Each row is a point. Examples show where two turns around zero, p and q, send a point. Write where each new point lands after one turn and then the other. Backwards means that the second turn is done in reverse. Each puzzle has new turns, and all numbers are rounded.

Turn p:
[-21   5 -42] => [-44   6 -15]
[ 41 -38  27] => [ 56 -14 -24]
[-41  -8 -33] => [-49 -18 -10]
[ 38 -14  49] => [63 -6  7]
[-18  18  20] => [-3 -4 32]
[  2  37 -21] => [-21  36   9]
Turn q:
[  7 -12  34] => [ 2 -6 36]
[ 25  30 -42] => [ 24  32 -40]
[-24 -33  -2] => [-13 -39  -2]
[-56  30  33] => [-68  14  17]
[ -4   6 -33] => [  2   2 -34]
[ 52 -22  10] => [52 -4 23]
Where do these land?
q, then p: [-4  9 -6] => [-10   5   1]
p, then q backwards: [-39  -3  38] => [ -5 -42  35]
p, then q backwards: [ 46  -2 -12] => [ 27  25 -30]
p, then q: [-76   8  11] => [-43 -50  40]
p, then q: [ 17 -24 -15] => [ 15  -3 -29]
p, then q: [ 55  12 -16] => [ 16  49 -27]

Turn p:
[ -2 -13  -7 -27  -9  -7 -14 -20] => [ -7 -27  10 -14  -9  -4 -13 -18]
[  0 -36   9   1 -10 -14 -38 -22] => [  5 -41  24  19  -8  -5 -29   0]
[-8  9 -2  5 76  1  8 24] => [ -5  21 -22 -17  65  12 -13  28]
[-10   6  16   1  -9  33   5   6] => [-25  10   2  16  -4  17  19  -3]
[ -7   4   7  -3 -12  -9 -12  -4] => [ -7  -1  11   3 -11 -12  -8  -1]
[ -9   7 -46   1   6  39   9 -17] => [-15  -9 -55  -4  -8  21   3 -17]
[ -6  18   6  12 -12 -11   8  27] => [  1  27   5  -2 -12 -11  11  21]
[ 46  18  -9  -6  -9 -14  10 -10] => [ 38  18   3 -14  -9   1  -2 -31]
[ 14  21  13   3  -5  -8   6 -21] => [  9  16   5   9   2 -16  -1 -26]
[-14 -17  13   4 -10   1  10 -14] => [ -6 -19   6  15   1 -11  16  -2]
[ -5 -16   3   8  -6 -12   8  52] => [ 10   7  14 -12  -7   7  18  49]
Turn q:
[ 12 -10  -5 -31  20  22 -34  25] => [ 36  -9 -22 -20  -5   7 -39   5]
[-14   2 -16  11  -8  -1   5 -33] => [-20   8   3   6  -2   3  13 -33]
[ -8   3  -9   0  12 -28  28 -33] => [-13  12   5  -4  29   5  37 -20]
[ -9   5  42 -13 -29  -3  -2   8] => [ -7   1  25 -24 -22 -26   1  24]
[ 32  -5  10  18   4  10 -19   8] => [ 30 -10  11  23 -13   5 -10   7]
[ 28  19 -10 -20  11  32 -20  35] => [ 34  15 -31   2 -17  11 -33  24]
[-16  -6  -3  31  16   3  25 -17] => [-26   2  18  19  22  20   5 -11]
[  3 -15 -10   0 -13  -2  15   4] => [-11 -15  -8  -1  -6  10  14   4]
[-28   7   0   3 -13 -33   1   3] => [-23  -5  -2  -4  14 -35  12  -2]
Where do these land?
p, then q: [ -4 -18 -20   3  10   5  15  -6] => [  1 -15 -17  -1   6  23   3  -5]
q, then p: [ 14  34 -23  -9   2 -37 -16  10] => [ 42  14 -27 -24   2 -19  -9   0]
p, then q backwards: [ -6   1 -14 -20  -6 -41   1  11] => [ -9  -3  29 -31 -12  -8 -17   8]
q, then p backwards: [-5 32 24 10  2 26 15 25] => [-13  17  12  20   5  -4 -30  37]
p, then q: [ -1 -21  -7  -4 -21  21  -7 -21] => [-19 -23  13   2 -17  15   3 -17]
p, then q: [ 18 -16 -13 -33  24 -17   6  19] => [ 31   3  -7 -39   0  19 -10  10]
p, then q: [-15   1   7  23  -9   5 -30  -3] => [-11 -15   6  25  -6 -23 -16  -2]
p, then q: [-12 -22  10  -4   9  23   5 -38] => [-16 -20  19   5  21  23  -3 -29]
q, then p: [ 10   8  36  35 -11  17  11   3] => [-7 25 26 32 -7 -3 14 24]

Turn p:
[  3 -27   4 -14 -35  -4   7 -24 -17   6 -15] => [-29  -8  22  11 -31  -6  -9 -23   7 -10 -10]
[ 33 -23  -2   6  -9   7   4 -13 -26   7  29] => [-26 -44 -12  -8  -1 -16  -2 -14   6 -13   8]
[-24   8 -18  26  13 -32  -8  31  22  -3  -8] => [ 16  24  -3  24  13 -13   1  45  -6  24   3]
[ 18  -4   0 -13 -11  10 -31 -50 -22  -5   7] => [ -5  -6 -24  -4 -18 -17  -9 -42  18 -34 -14]
[ -8  12   4 -10  20  -7   9   6  20  18   6] => [17  4  9 -5 21  6  7 -1 10 24 -3]
[-10   5 -17   9  22   5  12  -1  -6  27  -4] => [ -7   3 -14  10  12   5  16 -11  -3  32   4]
[-41  -9   1  18  30  14   5  24  33  -9   8] => [  1  22  -5   5  43  29 -22  29 -11  18   0]
[-31  15  -5  -8  25 -21  20  25   5 -24   8] => [  0  23   2 -17  16  12  17  43   4  17 -18]
[ 26 -16  11 -29 -18  14 -30   0 -25  13   1] => [  8 -31  -3 -16 -30 -13 -20 -29 -14  -8 -13]
[ 44 -13  22  -5  -5  13 -10 -23 -28 -13 -29] => [  4 -31  -5  13 -32  12  12 -27 -10 -42  -9]
[-31  37  11  21 -12   0   9  24   5  -7  -3] => [  3  40  16 -10  15  -5  14  18 -27   1  17]
[ 35   0 -20 -19 -31  23  -3 -13  -5 -14 -13] => [ -1 -11  -7 -11 -48   8  -8 -16  13 -19  24]
[-15  14   9  15  11 -23  17  14  43   5  12] => [18 15 25  7 38 -1  4 26 14 15 11]
Turn q:
[ -3 -16  15  -7  20  43  -3  -9  26  12 -12] => [-25   6  36  -7   8  18  -4 -31   2 -20  -3]
[ 12   2  -1  13 -76  -8 -14  10 -45  17   5] => [-22 -12 -26  35 -40 -16 -15  24 -18  55 -17]
[  2  22   6  16 -29 -11  13  17  27   9   7] => [-20  16 -23  -1 -14   0 -15  29  23  -9  -9]
[-35 -12   1  -4  14  -4   1   6  21  19 -12] => [-22 -12  -3   0  30  22  14   1   6 -18   0]
[-22  19   7  -8 -31 -13   7  -1  23  -9 -11] => [-28   6 -14  -2  -9 -14  16  29   0 -20   1]
[ 20 -15 -11 -14  16 -14  -7  15  14 -12   7] => [ 21 -25   2 -26  -4  -1  -3  -4  15  -7  -3]
[  8  20 -24 -14   8   4 -12  -7   6 -30  39] => [ 25   5 -10 -39 -11 -10 -19   3 -26 -10  17]
[-25 -15   7  24  24  -9  25 -16 -56  17  37] => [ 30  15 -17  33  16  43   9  -9 -13  38  39]
[ 14  11  11 -18  27   2  -6 -29  13   1   2] => [  3  10  27 -19  15 -17  -4  -9   7  -5  26]
[ -5 -10 -22 -13   3  11  26   7  16  10  -9] => [-11   7  -5 -25   6  16  20 -10   7   0 -19]
[ 11  13   7  23  22   9  -9   8 -24  20 -25] => [ 13  11  18  31  27  -3 -15  -5   4  12 -22]
[ 15 -11 -11  17 -20  -7 -11  -1  16  -7 -27] => [-11 -12 -14   9 -10 -27  -1 -15  15 -10 -22]
[  8  -9  14 -15  23  -4  -8  -1 -38 -46  -1] => [ 49 -14  27  12 -14 -10  19  -2 -21  -3  13]
Where do these land?
p, then q: [ 36 -10   2  14 -16 -11 -23  15  -1   1  44] => [ 26 -56 -13 -12  -8   3   5  -1  15   0  15]
p, then q backwards: [ 22  -4   8  -8  16 -29  -7  24 -20  18  44] => [ 14  -1 -30 -33  -3 -37 -29  10  -4   1 -21]
p, then q: [-14  -3 -32 -46  -5  46  -8 -12 -36 -10  -4] => [-49   0  -7 -25   2 -25  17  -2 -52  18  -8]
p, then q backwards: [-35  11   6  12  -7  -5   8  -5  21  -5   7] => [ -1  32  11   3  16  10  12 -11   4  19  -7]
p, then q: [ 17   4   7  -2   3 -17 -32  17   2   5  14] => [ 19 -27  -1  -4  -4 -16   0  -2  22  15  -7]
p, then q: [  4  26  24  34   7  -8   9 -18  14  11 -10] => [34 35  0  6 -1  5 -2 -7 20 -9 20]
p, then q backwards: [ -5  -6  39  27  -3  12  19  14   7 -15  -7] => [-39  10  20 -13  23  19 -14   7  -1  -1  -4]
q, then p: [ -9 -34 -19 -26   3  20  -8 -19  -7  17  -7] => [-31  -2   4   2  10  12   3 -36   8   8 -29]
q, then p backwards: [ -9  -6 -45 -29  -9  37  35  -8   1   0 -29] => [-32  31  19 -25  15   5  18  -8 -54   8  -4]
p, then q: [  8   1  20  24   6 -29  14 -15  10 -31  -1] => [ 27  11  -1   7 -14  12   8   4  17 -41 -11]
p, then q: [ 10  -4 -25  19   3 -20 -18  11 -31  17   9] => [  7 -19 -41   4  14   4  14   3  13  23  -6]
p, then q: [ -9   5  18  14  -1 -22  -3  12  17  -8 -22] => [ 20  13  10  24  -9   0 -14  13  15  -4 -13]
p, then q: [ -9   1 -15 -43 -24  21  12 -17 -11  10 -24] => [-54  16   4   0 -11 -18   3   6 -19   9  15]
p, then q: [ -8  17  11  11  26   5   1   0  32  -9 -13] => [ 22  28  18  -8   1   2 -24 -10   6  -5 -14]
